Each row of a before or after table is a point. The points were changed in one or more steps. Then noise was added and the rows were shuffled. The steps act on columns, c1 being the first. Write out the steps. A step turns or swaps two columns, mirrors them in a line or flattens them onto one, adds a multiple of one to another, or multiplies or shifts one. Angles are multiples of 10 degrees, from the lower column toward the higher: turns from -170 to 170, lines from 10 to 170 but not 90. Use the fewest steps. Two steps may share a column if one is a turn and the other turns, adds or multiplies; they go together, in the order done. Otherwise the lowest column goes first.
(in the rows, 128 means zero)

Before (11 x 2):
141,167
148,91
147,148
137,151
145,88
142,110
108,158
171,147
167,126
127,133
144,126
After (11 x 2):
140,147
166,69
149,120
153,61
145,86
108,186
170,79
136,139
145,59
143,104
125,135
Steps: add -1.5 times c1 to c2

Before (13 x 4):
161,155,125,122
78,174,99,176
90,140,125,171
85,108,139,133
152,114,81,104
97,117,162,161
153,169,93,141
86,92,100,155
138,174,145,143
150,139,82,138
146,132,140,126
108,88,124,175
98,174,93,155
After (13 x 4):
153,83,90,137
157,95,128,116
135,174,123,109
191,154,71,131
112,147,97,163
114,141,136,116
167,124,86,108
119,176,101,150
131,86,83,110
108,167,133,133
155,108,115,84
101,125,127,181
172,163,86,146
Steps: mirror c1 and c2 in the line at 80 degrees; mirror c3 and c4 in the line at 150 degrees

Before (14 x 6):
160,121,116,136,114,104
146,107,116,139,112,107
85,136,106,175,165,140
114,149,106,124,124,175
91,98,147,127,118,106
83,148,158,126,124,100
87,139,99,156,135,135
93,7,102,130,120,115
93,117,136,143,115,118
117,134,97,153,115,104
127,117,107,143,194,106
117,153,100,124,134,106
103,140,141,127,122,100
87,148,113,154,144,134
After (14 x 6):
165,124,133,114,118,131
152,136,124,147,122,126
168,100,121,135,144,123
139,111,95,162,114,108
142,141,133,152,124,130
170,102,109,139,136,116
138,136,99,141,135,111
172,66,117,97,167,122
164,89,103,26,120,113
172,139,138,153,122,133
163,117,129,140,116,128
96,126,108,143,113,117
128,76,102,31,194,114
111,119,110,133,112,118
Steps: multiply c1 by -1; add -1.5 times c5 to c2; turn c2 and c4 by 70 degrees; flatten c3 and c6 onto the line at 30 degrees

Before (12 x 8):
149,99,88,122,180,147,171,123
102,149,152,120,126,142,124,153
183,97,77,159,158,125,166,161
59,147,111,145,130,126,102,154
125,159,145,103,122,78,153,119
140,156,129,95,94,131,144,102
79,185,140,129,124,127,151,141
141,100,86,110,158,138,185,181
120,139,168,110,76,116,155,122
89,134,160,144,147,127,141,133
189,108,97,112,186,137,146,170
163,72,86,100,167,115,156,151
After (12 x 8):
148,133,178,118,158,141,190,181
148,134,181,134,180,132,167,123
155,150,110,104,94,124,156,103
160,132,181,182,157,155,139,160
111,134,103,108,126,104,134,151
172,105,187,121,166,160,160,151
189,133,164,144,186,136,137,170
84,165,83,105,123,123,162,140
86,115,103,124,148,113,144,133
130,111,90,110,76,119,166,122
137,127,78,104,121,163,164,118
59,152,125,108,130,137,112,154
Steps: turn c1 and c4 by 30 degrees; add -0.5 times c4 to c7; turn c3 and c6 by -150 degrees; turn c2 and c3 by -40 degrees

Before (8 x 9):
162,109,104,110,160,115,143,137,76
140,171,86,179,139,102,158,132,152
129,174,96,101,126,116,107,133,78
154,194,120,146,110,101,158,142,136
131,123,96,103,107,159,60,143,153
125,81,108,98,123,96,144,149,108
131,173,102,95,116,119,162,127,145
135,144,109,183,116,142,111,99,157
After (8 x 9):
167,109,103,86,116,118,93,127,151
170,108,94,96,133,114,151,134,62
100,104,106,103,173,111,114,135,61
163,103,88,195,146,103,99,132,157
83,149,107,87,154,95,110,150,102
182,82,119,152,131,100,98,144,139
119,124,97,98,131,156,198,143,158
143,116,108,198,71,138,146,97,167
Steps: turn c1 and c2 by -110 degrees; multiply c4 by 1.3; add 1.5 times c8 to c5; multiply c7 by -1; multiply c9 by 1.3

Before (11 x 11):
88,71,109,111,183,136,75,125,127,128,91
89,96,147,108,172,107,124,108,139,115,62
113,168,112,122,147,157,172,154,161,163,156
115,164,87,111,114,119,145,96,107,138,159
84,166,130,114,96,121,120,125,126,113,143
98,131,102,80,114,119,156,146,108,167,147
109,106,120,84,166,103,120,130,137,110,131
97,143,111,122,112,62,115,126,108,152,148
173,112,170,112,146,176,156,119,157,145,121
120,129,136,134,151,187,198,142,133,156,189
75,164,135,84,161,102,122,129,108,163,141
After (11 x 11):
168,89,115,85,111,116,132,96,114,135,158
86,161,172,89,134,161,117,119,121,139,116
120,132,119,144,106,157,117,141,123,148,163
125,100,84,93,114,124,128,125,100,118,153
108,158,88,78,168,110,134,108,145,119,59
145,104,97,113,114,75,147,126,131,144,150
135,149,108,17,136,108,135,130,139,116,113
147,163,88,85,158,153,118,124,172,128,76
122,91,75,17,131,105,135,130,113,153,124
145,127,114,113,121,139,123,154,76,152,140
154,110,97,8,118,111,134,147,139,155,150
Steps: turn c1 and c3 by 90 degrees; turn c2 and c9 by -130 degrees; multiply c4 by 2.5; flatten c5 and c11 onto the line at 120 degrees; flatten c6 and c7 onto the line at 160 degrees; multiply c10 by 0.7

Before (8 x 14):
126,154,103,163,157,151,119,116,149,121,162,132,125,141
107,156,113,126,100,131,158,155,117,139,96,138,145,110
121,128,155,106,113,142,100,109,147,118,153,80,87,129
128,123,116,110,135,102,144,149,110,132,143,150,84,118
125,147,139,155,123,130,169,112,164,109,149,119,146,88
114,153,115,129,122,170,143,95,112,100,102,120,104,158
151,86,124,159,95,94,122,123,124,118,125,120,168,108
166,149,81,111,110,143,176,151,113,154,93,160,134,102
After (8 x 14):
131,46,103,158,111,128,104,119,152,174,166,133,126,137
119,182,119,112,143,99,119,110,109,185,141,162,87,116
104,4,116,127,142,153,131,137,110,151,101,108,105,160
135,86,155,108,108,152,153,143,149,168,155,65,89,133
144,122,79,113,179,110,126,98,111,203,96,169,134,99
103,52,138,156,167,134,115,127,165,156,150,119,146,88
92,111,113,129,163,119,144,87,115,188,97,142,143,110
158,213,124,157,138,90,155,157,127,169,125,133,166,109
Steps: add -0.5 times c7 to c1; turn c5 and c7 by -110 degrees; turn c2 and c8 by -140 degrees; multiply c2 by 3; add 1 times c3 to c6; turn c6 and c12 by -20 degrees; shift c10 by 50

Before (12 x 18):
85,97,143,141,122,101,148,116,186,152,147,105,125,87,121,161,123,89
139,122,118,103,119,115,113,117,148,160,138,110,150,131,93,125,104,108
86,85,126,125,118,152,138,137,168,148,162,78,150,103,102,173,142,131
118,146,165,143,144,144,161,134,166,168,151,109,152,136,89,125,121,107
124,127,117,109,172,154,145,91,152,162,145,110,104,151,61,107,136,86
164,150,100,202,138,129,88,117,111,98,177,152,157,93,195,117,182,107
98,99,120,172,116,130,137,133,162,120,100,116,130,92,114,170,119,145
116,138,107,128,81,98,125,188,159,117,118,145,97,56,124,190,188,152
155,128,115,110,153,162,138,136,173,161,168,125,94,148,103,131,90,99
148,182,94,140,113,74,96,166,129,104,150,135,54,159,168,150,188,169
64,100,153,109,102,128,135,154,147,100,129,125,123,68,127,153,127,138
154,167,68,174,172,87,111,144,113,81,185,173,156,135,169,143,170,117
After (12 x 18):
130,111,87,96,83,142,122,191,145,115,110,164,95,194,125,189,190,151
81,103,120,72,116,151,95,160,162,104,155,113,56,114,164,149,187,166
184,121,74,113,128,150,141,116,105,153,148,171,130,143,122,156,128,83
191,134,90,139,124,118,137,131,121,150,159,185,146,117,102,172,139,134
76,115,128,73,171,127,118,152,195,86,186,85,153,148,164,137,174,106
172,129,92,96,116,93,139,135,131,123,99,164,128,153,115,174,120,130
103,141,82,168,149,120,138,133,134,163,168,113,94,110,104,129,89,110
123,138,103,138,117,156,113,111,137,163,131,141,151,114,94,123,108,111
78,134,140,85,139,96,87,117,161,96,178,134,151,176,190,116,186,82
126,125,102,168,171,130,150,89,134,165,145,125,100,105,55,111,132,98
192,105,115,139,103,135,137,149,96,93,124,166,119,183,126,158,128,148
128,107,98,137,137,109,163,132,83,167,148,138,152,114,89,122,125,103
Steps: turn c1 and c2 by 140 degrees; mirror c3 and c9 in the line at 140 degrees; turn c4 and c18 by -20 degrees; turn c4 and c6 by -140 degrees; turn c12 and c14 by 140 degrees

Before (11 x 20):
191,76,119,108,108,97,119,96,134,140,121,125,134,133,114,161,147,125,138,139
173,107,122,135,75,92,136,104,122,146,108,128,85,110,109,164,146,120,126,145
114,116,143,149,153,148,144,153,92,93,108,138,156,82,166,113,179,159,156,108
110,109,122,145,114,140,125,129,149,135,114,73,87,130,161,130,105,107,114,145
120,154,143,138,133,137,133,158,94,103,90,127,170,93,175,118,145,158,192,93
109,139,153,156,139,155,112,172,163,136,131,113,102,105,157,105,114,114,136,110
126,140,126,162,119,157,125,113,139,115,133,104,123,114,156,89,122,101,130,114
111,154,115,173,137,144,104,159,136,133,133,96,116,132,185,109,136,118,111,89
146,119,128,133,104,123,158,123,140,133,148,107,101,166,130,137,137,108,127,135
146,122,147,126,98,90,100,98,121,118,120,145,130,125,124,171,155,147,141,162
135,115,129,150,102,133,140,143,135,167,139,104,121,123,169,102,118,101,115,155
After (11 x 20):
123,99,124,144,116,115,122,128,124,135,111,55,87,128,102,135,67,107,137,146
130,90,123,149,103,113,141,146,127,166,138,75,122,123,110,78,99,102,130,156
125,74,142,142,133,192,132,157,122,104,87,163,169,98,143,110,202,163,137,93
152,153,116,110,112,135,118,96,149,142,120,116,132,134,78,193,143,125,94,140
125,92,140,149,156,156,145,156,140,96,105,158,157,81,109,98,249,160,148,109
148,150,123,132,73,127,136,104,136,150,107,111,86,113,112,201,162,116,91,144
134,131,149,125,100,140,97,103,144,115,122,107,128,124,115,213,172,149,91,162
122,66,113,174,137,113,109,162,138,134,131,134,117,137,143,88,125,116,139,88
121,98,150,156,142,135,112,173,140,136,131,131,96,104,133,77,56,112,155,109
126,98,130,168,120,134,125,113,129,114,133,115,120,117,137,51,104,103,158,119
140,127,125,133,105,128,157,127,142,133,145,102,99,165,115,149,120,111,126,131
Steps: multiply c1 by 0.4; turn c2 and c15 by 100 degrees; swap c6 and c19; turn c9 and c17 by -50 degrees; multiply c17 by 2; add -1 times c20 to c12; multiply c16 by 2

Before (11 x 24):
113,137,122,102,108,148,135,170,129,145,121,139,145,95,113,127,134,134,120,137,154,126,118,148
100,112,144,140,172,110,112,142,143,135,163,150,99,136,192,123,118,120,158,172,173,109,98,105
122,113,140,121,142,83,173,173,106,135,133,95,120,133,121,134,157,112,174,112,188,123,124,154
155,132,138,124,147,117,140,161,95,109,98,75,122,113,116,87,186,160,165,188,101,59,137,145
78,111,182,86,125,163,105,123,75,153,102,128,63,131,150,156,136,119,142,66,139,80,164,153
120,158,144,170,87,143,94,147,112,123,189,128,107,103,115,93,94,151,126,162,88,134,146,73
113,99,141,183,163,157,127,114,134,69,122,112,74,183,127,91,156,114,108,74,131,136,151,174
147,122,118,105,168,119,126,204,104,123,105,94,144,108,145,114,125,124,146,151,121,97,138,104
97,115,122,136,112,132,100,150,89,131,88,181,115,121,162,77,157,107,145,166,126,139,92,89
111,31,154,75,139,106,117,134,123,127,149,162,106,144,128,102,78,84,185,115,122,130,165,156
128,67,151,164,117,96,133,86,108,90,106,83,140,134,142,160,116,117,163,165,129,158,157,120
After (11 x 24):
141,124,117,137,165,143,126,200,105,114,103,144,146,165,165,113,122,116,159,151,118,85,137,105
126,64,152,107,116,116,138,87,107,180,109,178,138,174,138,161,117,149,155,166,128,120,156,117
116,140,119,142,113,150,138,170,129,99,122,119,150,115,158,127,133,122,124,136,154,136,112,147
154,130,140,120,148,151,139,168,93,139,104,149,122,154,153,83,187,72,167,187,105,54,132,145
119,161,143,101,85,152,93,149,111,160,191,130,100,18,115,94,93,105,111,163,86,141,144,72
124,117,144,110,141,109,172,173,111,121,138,155,120,114,116,135,156,139,170,118,187,102,120,155
100,115,146,98,167,96,114,139,144,133,163,100,99,144,126,121,120,126,145,169,174,121,105,107
78,112,178,134,128,216,103,124,72,84,104,106,65,187,144,157,133,113,146,69,140,86,160,152
115,34,152,136,138,105,115,133,118,98,149,92,110,102,101,106,79,167,198,113,119,131,161,159
99,119,125,108,112,176,98,151,90,130,92,85,115,219,167,78,154,153,133,166,119,160,93,88
115,101,138,136,164,146,127,114,132,207,122,143,73,154,80,89,157,145,113,73,132,120,144,175
Steps: turn c4 and c10 by 140 degrees; turn c4 and c19 by 30 degrees; add -1 times c9 to c6; add -1.5 times c11 to c15; turn c14 and c15 by -70 degrees; turn c18 and c22 by -160 degrees; turn c12 and c22 by 150 degrees
